Each wall is flat, endless, passes through zero and stands at right angles to its row. A trip goes straight from one point to another. List the walls that it crosses, first one first.

Walls:
(1): [-29  12  33]
(2): [ -7 -27   9]
(3): [35 51 19]
(4): [ 20  28 -36]
(5): [ -7  -6 -49]
(6): [ 19  -7 -29]
(7): [-31  17  12]
(8): [-15   8   4]
Trips:
[-33 -13  18] to [ 20 -16  20] -> 8, 7, 3, 1
[-28 -10 -13] to [-10   2 -11] -> 6, 4, 2, 1
[14  8 31] to [ 60  33 -26] -> 7, 4, 1, 6, 5

Walls:
(1): [14 20  3 16  8 -4  5  8 13 11 27]
(2): [-13  11   6  -1 -14 -17 -11  -5 -43   2 -10]
(3): [ -9 -15   5 -26 -36  42  25  -4 -16 -26  50]
(4): [-23  21 -12  -8  46 -24  14  -6  25  36 -32]
(5): [-17   6  41 -27 -32   7   1  -8  -6  11  -1]
(6): [-21 -22 -21   1   9 -29  30   0  29 -25  -1]
(7): [-28   8  -4 -30 -35 -11  -3 -33 -22 -27 -15]
Trips:
[-14   2 -16   9  11  30  -5   3  -8  -5 -35] to [  4  25 -15 -43  12 -12   9   9 -21   0 -11] -> 5
[ 19 -10  13  -2  -1   1  -9 -26  38 -23  31] to [ 10  10 -37 -47 -12 -25 -13  -9 -31 -11  28] -> 7, 2, 1, 6
[ -5 -37 -34 -17 -19  10   9   2  28  35 -21] to [-39 -21  60 -18   6  19  -3   3  -4  -8 -34] -> 5, 7, 3, 2, 6
[ 21   6  42 -31  46   2 -24   0  -3  13   9] to [-43 -11 -22 -13   6  36  -6  -6 -12  -5  37] -> 3, 4, 1, 7, 6
[ 11   7  -6 -18  34   4   8  12   5  -7 -11] to [-26  -9 -13  -8  19 -10  28   6  31 -28 -11] -> 1, 7
[-20  54 -16   4 -33   1  26  10   8   6   7] to [ 23 -13 -23  -7 -36   0  14   8 -10  -2 -18] -> 4, 1, 5

Walls:
(1): [ -8  -7  -5  -5 -10  -1  -9   0  12   9   0  -4   2 -38 -14  30  17  42
   7 -11]
(2): [-47  20 -24 -39 -33   5  14  40   0 -14 -10  -7  -3  13 -13 -28  -7  16
  11   5]
(3): [-18 -16  26 -12   4   3  -1  23  20   5  31  -2  -2 -20  14  -7  -2  19
  31  12]
(4): [  8  -8 -25 -13  -9  10   8 -19  25 -20   7  12 -22  -3 -36   7   3   1
  16 -29]
(5): [-29 -30  10  -3  15  -9   7  -3  15 -40  15   7  -7   1  12   4  35 -43
   1 -21]
(6): [ 13 -34 -16  -7 -25 -18  -9 -22  -2  24  25   5  50  -1  -2  -3  18   7
   4   9]
(7): [-11  -2  27 -11 -34   0 -19  14  -7  22 -24   1  -3   9 -24 -11 -24  -4
 -14 -12]
Trips:
[ 12   1   3  -2  21  16  -4  20  11  -3  27 -18  49 -16   9 -15 -33   6
   6   3] to [ -8 -25 -16  19  -7  -2  30  -9  29 -13  12 -15 -32  21   1 -49  44  14
 -23 -13] -> 2, 5, 4, 3
[  2   1 -15  14 -27  27 -25 -18  -7   5  -7   5  10  -4 -33   1 -12 -31
  24   3] to [ 38  -3 -15  22  -5   8  22  -6 -27  11   5 -16 -32  -5   1  20  26  -5
   0   0] -> 7, 1, 6
[ -5  20 -35  17 -30  -6  17 -13 -13   1 -21  24  10 -11 -14 -22   1   7
 -36 -29] to [ 25  -8  27   0   0  -3  -4 -37  -8 -12 -25   1 -29  12 -20  -4 -28   6
 -16  16] -> 1, 6, 2
[ 17  23   4  -7   6 -30  -2 -17  20 -18  13  38 -37 -23  -1 -13  15  -6
 -19 -16] to [ 13 -11 -18  39  -9 -11 -22  15  38  21  11  12  -1  10  21   4  -3   1
  -5 -11] -> 6, 3, 5, 4
[ 12 -12  -9  -1   2   0  -7  21 -23  -7 -20  19  10 -23   9 -13  34 -35
  -8  -9] to [  2  -8  31  42  23   9  -4   5  26   2   5 -10 -13   7   3 -28  -6   2
   0  17] -> 6, 3
[ 14 -19   8 -22  15   6 -35 -24   0  23  -9  -8  -4   3 -31 -14 -10  -4
   0 -32] to [ 12 -25 -10  20   6 -22  -9 -27 -18 -20   4  18  18  20  -8  10  25 -13
  33   0] -> 5, 1, 7
